Each point is reached from the start by the listed moves, each made once or not at all, plus a little noise. Say if it took an odd or an even number of moves. Then give how often each move was made.
(in the rows, 100 means zero)

Moves:
(1): | 108 | 115 | 177 |  37 |
(2): |  73 | 161 |  89 | 158 |
(3): | 137 |  68 |  69 |  85 |
Start: | 106 | 102 | 112 |  91 |
Points:
| 116 | 117 | 186 |  28 | -> odd (1, 0, 0)
| 112 | 132 |  66 | 137 | -> even (0, 1, 1)

Moves:
(1): |  94 | 105 | 101 | 104 |  89 | 115 | 102 |  73 |  80 | 106 | 111 |  63 |  71 |
(2): |  89 |  96 | 102 | 112 | 103 |  97 |  81 | 105 |  99 |  95 |  86 |  92 |  81 |
(3): |  93 | 106 |  99 |  87 |  96 | 108 |  72 | 103 | 125 | 104 |  98 | 105 | 108 |
(4): |  94 | 125 | 117 | 107 | 107 | 105 | 100 |  91 | 104 | 115 | 110 |  83 |  96 |
(5): | 111 | 100 |  84 |  99 | 100 |  90 |  98 |  99 | 107 |  96 |  96 |  80 |  95 |
(6): | 102 |  91 |  90 | 107 |  90 | 122 | 132 | 108 | 121 | 115 | 119 |  70 |  77 |
(7): |  99 | 113 |  98 |  94 | 101 | 111 |  96 | 104 |  79 |  97 |  96 |  73 |  94 |
(8): | 119 | 123 |  97 | 108 |  71 |  99 | 107 |  96 |  96 |  95 |  73 | 123 |  97 |
(9): | 116 | 114 | 102 | 119 |  95 |  78 |  84 | 103 |  93 |  94 | 144 |  97 | 105 |
(10): | 132 |  88 | 103 |  85 | 109 |  89 |  96 | 118 | 110 | 108 |  86 | 111 | 114 |
(11): | 102 |  94 |  95 |  88 |  97 |  83 | 104 | 107 | 101 |  91 | 110 |  99 |  74 |
(12): |  77 |  88 | 111 | 105 |  77 |  82 | 105 | 102 | 102 |  92 | 104 |  84 |  93 |
Start: |  82 |  90 | 105 | 126 |  86 |  91 | 108 |  91 |  78 |  93 | 101 |  99 | 119 |
Points:
|  86 | 126 | 111 | 162 |  59 | 117 | 129 |  90 |  96 | 116 |  90 |  70 |  68 | -> even (0, 1, 0, 1, 0, 1, 0, 1, 0, 0, 0, 0)
| 103 | 106 | 106 | 119 |  52 |  68 |  60 |  93 |  74 |  89 | 135 |  12 |  97 | -> odd (1, 0, 1, 0, 1, 0, 1, 0, 1, 1, 0, 1)
|  72 | 111 | 108 | 171 |   7 |  90 |  91 |  77 |  98 |  95 | 133 |  31 |  51 | -> odd (1, 1, 1, 0, 0, 1, 0, 1, 1, 0, 0, 1)
| 132 | 113 |  89 | 107 |  50 |  90 |  80 |  83 |  97 | 103 |  61 |  83 | 107 | -> odd (1, 0, 1, 0, 1, 0, 0, 1, 0, 1, 0, 0)
|  75 | 142 | 126 | 162 |  82 |  97 |  71 |  68 |  30 |  98 | 150 |   9 |  65 | -> odd (1, 1, 0, 1, 0, 0, 1, 0, 1, 0, 0, 0)
| 130 | 123 | 109 | 138 |  77 |  73 |  92 |  99 |  95 | 103 |  51 |  87 | 103 | -> odd (0, 1, 0, 1, 1, 0, 0, 1, 0, 1, 0, 0)
|  89 | 113 |  89 | 119 |  81 | 100 | 138 | 100 |  89 | 108 | 133 |   5 |  54 | -> odd (0, 0, 0, 1, 1, 1, 1, 0, 0, 0, 1, 0)
